Rows are points. Each copy is the shape, with its points in the same order, turned, moved and blurred by noise. Some copies are also mirrored. Which?
In the rows, zero is written as 128.

Shape (6 x 3):
[[140 149 124]
 [132 179 102]
 [125  93  98]
 [108 140 148]
 [191 104 102]
 [149  88 125]]
Copy 1:
[[124 152 136]
 [138 182 127]
 [134 106  97]
 [138 129 164]
 [ 85 123  72]
 [105  96 103]]
Copy 1 is: mirrored
Copy 2, 6 rows:
[[164 112 110]
 [171  72 116]
 [136 138 162]
 [127 120  94]
 [202 157 156]
 [154 168 137]]
Copy 2 is: only turned
Copy 3 (6 x 3):
[[146 129 149]
 [136 122 184]
 [ 97 144 112]
 [146  96 126]
 [135 197 127]
 [127 158  95]]
Copy 3 is: only turned

Shape (9 x 4):
[[164 149 134 141]
 [149 148 165 159]
 [ 99 148 109  95]
 [139 109  62 118]
 [123 103  94 105]
 [109 107  93  95]
 [137 162 130 159]
 [144 161 150 165]
 [123 140 141 178]]
Copy 1:
[[152 122  98 144]
 [170 125 128 132]
 [ 84 165 112 146]
 [ 82 128  52 116]
 [ 74 123  90 119]
 [ 64 133  98 122]
 [159 152 104 129]
 [173 143 117 130]
 [160 146 117 100]]
Copy 1 is: mirrored
Copy 2:
[[153 126 155 124]
 [137 158 169 141]
 [ 86  85 132 121]
 [152  65  91 159]
 [126  91  84 140]
 [107  88  73 145]
 [129 119 174 148]
 [128 147 177 146]
 [128 139 163 171]]
Copy 2 is: mirrored

Shape:
[[159  87 169 103 106  92]
 [ 95 108 114 127 112 149]
 [ 86  78 104 130 116 136]
 [130 181 134 122 153 142]
 [135  96 147 110 102  90]
 [121 130 112 107 122  84]
 [167  92 127 137  80  75]
 [ 91 173 153 121 116 139]
 [119 187 104  88 119 151]]
Copy 1, 9 rows:
[[204 122 127 134  85 130]
 [137 107 142 143 158  98]
 [138  79 156 153 147  96]
 [104 179 110 132 128 121]
 [182 113 144 122  97 118]
 [136 132 154 112  92  96]
 [185  87 114  88  85 113]
 [126 173 149 118 162 132]
 [120 187 125 119 149  71]]
Copy 1 is: only turned
Copy 2:
[[104 132 155 153  80 163]
 [126 147 120 120 117  81]
 [115 136 128 138 106  65]
 [167 140 107 112 173 148]
 [101 147 149 161  97 139]
 [132 145 134 171 141 131]
 [ 82 141 190 157 117 137]
 [131 176  85 112 149 138]
 [187 175 119 116 167 133]]
Copy 2 is: mirrored
Copy 3 (9 x 6):
[[190 109 110 139 122 113]
 [ 96 123  93 163 116 109]
 [ 90 125  98 163  87  94]
 [ 82 138 103 105 179 130]
 [163 118 122 151 119  95]
 [131 146 139 129 129  78]
 [181 154 149 156 104 117]
 [ 86 124 108 155 186 114]
 [ 92 175  82 124 181 105]]
Copy 3 is: mirrored

Shape:
[[130 124 109  91  69  79 126  82 138]
 [162 107 136 150 107 114 170 143 156]
 [165 124 144 121 135 163  98  67 103]
 [126 148 144  90 144 160 154  88 143]
 [ 87 101  83 107 117 129 160 111 117]
 [113 152  92 116  64 161 144 100  97]
 [102 153 139 129 143  92 146 142 147]
 [ 76 104  84  94 147 157 125 154 144]
 [ 85 158  65 175 143 162 160 140 162]
 [ 84 144 149 171 109  85 131 125 135]
 [162 146 141 145 119 134 148 107 156]
 [122 130 142  92 150  84 108 112  86]]
Copy 1, 12 rows:
[[122  98 155 181 126 119 193 133 159]
 [157 117 109 167 117 140  96 119 159]
 [154 185 168 121 114  92 160  97 123]
 [108 157 110 114 115 137 158  84 152]
 [145  84 117 122  90 160 182 124 127]
 [ 99 116 163 126  44 129 169 128 154]
 [101 115 122 127 153 161 126 135 121]
 [122  90 106 117  87 173 156  95  65]
 [112  71 158  62  86 181 105  97 129]
 [118 117 172 141 147 185 129 173 133]
 [129 129 146 137 127 128 111  98 167]
 [120 143 120 137 142 109 168 163 104]]
Copy 1 is: mirrored
Copy 2, 12 rows:
[[121 154 174 117  48 113 130 100 136]
 [111 109 102 160  97 125 173  81 109]
 [105 134 130  50 130 150 120 122 100]
 [142 126 125 113 131 174  92  99 136]
 [ 97 117 167 141 126 120 122  86 181]
 [118 117 222 118 128 142 139  93 115]
 [167 124 118 161 118 107 134 127 153]
 [127  74 150 130 132 136 133 103 212]
 [171  87 152 144 184 106 154  54 162]
 [155 164 142 148 129  89 178 129 145]
 [145 126 110 123 115 139 147  90  95]
 [114 135 129 112 100  99  98 166 146]]
Copy 2 is: only turned
Copy 3, 12 rows:
[[123 151 127 151  54 128 122 162 160]
 [133 118 152 110 143  94 120 182 139]
 [136 117 149 185 135 183 159 132 109]
 [165 115 169 125 100 146 128 111  91]
 [ 95 161 148 108 101 146  91 116 121]
 [137 187 172 161 114 136 103 102 152]
 [133  96 127  89 106 100 125 107 146]
 [111 169 110  91 126 130  94  91  80]
 [154 137 135  73 168 139  57  88 151]
 [108  87 123 129 115  88 101 107 177]
 [164 103 157 132 137 130 126 151 143]
 [ 93 111 128 127  86 145 182 102 135]]
Copy 3 is: only turned

Shape:
[[111 121 145 115 140 142 110 100 141 123  58]
 [232 124 120 168 129  89 146 126 113 140 144]
 [207 133 156 120 106 100  99 111 112  90 144]
 [141 158 144 130 152 162 131 120 142 134 119]
 [113 113 124 151 140 162 179 144 154  85 142]
 [ 99 115 114 142 152 107 176 124 121 145 140]
 [ 94 111 150 178 116 177 131 149 171 147 132]
 [133 156 164 131 200 149  96 135 105 129  68]
 [213  95 102 119 113 125 101 152 123 151 125]
 [217 110 104 161 110 132  90 106 105 111 106]
 [136 158 136 133  82 139 125 149 117 110  87]
 [ 83 127 121 149 109 158 167 110 137 133 144]
 [113 168 113 131 135 148  81 128 142 107 103]
 [125 116 110 146 132 126 177 106 193 129 109]
 [ 97 120 132 168 125 107 157 140 155 110 142]]
Copy 1, 15 rows:
[[159 171 164 133 134 119  71 161 154 146  89]
 [129 140 120 170 100  33 165 136 121 125 181]
 [109 144 186 155 135  47 123 130  95 114 145]
 [171 132 152 144 160 117 114 129 156 169 135]
 [135 110 122  94 143 123 163 127 152 173 106]
 [171 126 113 121 113 160 160 139 142 120 129]
 [145 137 110  82 142 143  89 118 144 198 156]
 [192 162 157 188 142 114  92 172 119 197 103]
 [111 148 103 179 127  59 105  97 120 120 138]
 [117 161 123 159 151  17 107 157 117 125 141]
 [ 93 129 156 156 152 119  95 167 144 158 138]
 [147 112 123  88 153 154 125 148 157 131 137]
 [143 177 157 147 193 126 111 154 138 167 122]
 [153 156 129  96 119 118 141 125 203 145 128]
 [136 151 141  93 118 147 151 142 136 153 144]]
Copy 1 is: mirrored
Copy 2:
[[139 101 142 129 129 149  97 172  93 157 125]
 [ 88 211 158  88 136 110 121 153 187 121 168]
 [110 158 151 106 191 122 161 147 168 158 171]
 [112 159 105 116 126 141 127 148 102 156 114]
 [109 172 126 171 140 144  89 104 128 132  83]
 [106 173 144 165  97 102 105 131  98 100 127]
 [100 118 116 121  88 139 107  97 131 130  59]
 [162 162 153 113  99 138 133 170  81 204 121]
 [119 171 170  53 154 158 137 137 151  96 149]
 [124 159 157  87 140 175 127 154 190 138 178]
 [175 126 106 114 150 121 116 138 149 131 121]
 [104 131  96 167 107 126 101 107 117 108 113]
 [155 127 115 141 125 164 160 168 118 137 104]
 [ 75 149 123 145 129 131  75 170 127  99  94]
 [101 145 143 172 119 103 113 129 142 113  88]]
Copy 2 is: mirrored
